Each row is a point. A path goes straight from each point to the next, and from the last back to the first. The post is the endless flat space through its rows: a point in 2 columns, a line in 3, a plane in 4, and so on, so that a path can go around it. Count how often the path circles the post. Going back the other way cancels.

Post, 2 rows:
[[-17 -14  -2]
 [ -1  42  -2]]
Path, 31 rows:
[[-14 -43   5]
 [-15 -22  14]
 [ -3   1   2]
 [-11 -12  -8]
 [ -5  34 -13]
 [  2  28 -11]
 [  5  31  -2]
 [  2  58  15]
 [ 12 121   8]
 [-21  -5  -4]
 [-35  -2  -8]
 [-22  34  17]
 [ -6  34  13]
 [ -6  59  17]
 [  5  47  28]
 [-30  -9  18]
 [-24  17   1]
 [ -4  34 -22]
 [  3  -1 -23]
 [ -8  10 -31]
 [-39 -43  -7]
 [-12  29 -24]
 [  1  22 -18]
 [  7  -5   0]
 [  5  42   5]
 [-23  11  20]
 [ 10  62  16]
 [-17  47  24]
 [-36   7  -2]
 [-12  10 -11]
 [  8  46 -12]]
Times around: 2

Post, 10 rows:
[[-40  -7 -45  30  56  -5  85  26 -65  37  34]
 [-17 -22 -31 -27 -27 -24   5   5   8  22 -30]
 [ 38  15  82  29  18  -6 -57  38  -8 -31  18]
 [ -7  49  10 -23 -26 -27  29  75 -58  -9 -43]
 [-12 -10  13  20  31  31   2  26  25   9  38]
 [  2   0 -20 -32  -2 -24 -21  14  78 -21 -63]
 [ 12   2 -38  -1 -31 -21  -2  19  28  19 -12]
 [ -2 -35  50  45 -40  -1  51 -17 -14  14  23]
 [ 22  73   6 -63 -47 -10  -9  27 -12 -11  36]
 [  3  33  -8   9   3  29  -7  -7 -10 -16  27]]
Path (26 x 11):
[[ -26  -32  -26  -18  -33   15   47   -3   17   -8  -71]
 [  21    3   20   34  -19   52   50   10  -29  -42   -9]
 [ -50   21   10    1    9   62   70   17   83  -48  -16]
 [ -26   41   34   14  -56  -20   -6   63  -16   15   -3]
 [  14   40   67  -27  -26  -36   22   82  -26   34   -4]
 [ -22  -41  -25    5   58   40   48  -55    0   40  121]
 [  49  -12   58   15    7  -38 -103   -5  -70  -34   27]
 [   5   82  -30  -59  -49  -48  -89  -32   23  -72  -36]
 [ -14   16    5  -22  -19  -32   42    5    2   32   33]
 [  40    9   43  -34  -10  -31   13    8   30   -6  -60]
 [  39  -44   20    4   28  -41   18   33   -5   12  -24]
 [  22   57   15   21   67   -3  -38   35  -52  -16    7]
 [ -18   17   15  -22  -33   -3   28   -1  -40   16   12]
 [  16   -1    4   -3  -28   -8   34    6   18   28  -47]
 [ -28   -1  -45    5   -7   24   48   14  -46   -5  -19]
 [ -29   12    1  -22  -26   -8   49   25    4    4   26]
 [  18   96  -17  -17  -69  -41   11   16    7  -26   -3]
 [  10   48   24   72   17   94  -44  -26  -85  -10   87]
 [  -2  -33  -37   12   36  -12   40   16  -30   27   13]
 [ -16  -73   29   23   10   35   -5   17   43   50   18]
 [  23    1   43  -37   15  -48   -1   88    7   24  -28]
 [  50  -23   17   19    0  -24  -16  111  -26    6  -41]
 [  19   29   25   -4  -26    5  -15   16   60  -29   28]
 [   9   22    1   42  -15  -25  -65   32   -1   10   -2]
 [   7   45  -54  -38   32    9  -32  -14   73  -29  -82]
 [  16   -9   -3  -37  -46  -16   79   16  -35   48   32]]
Times around: 4
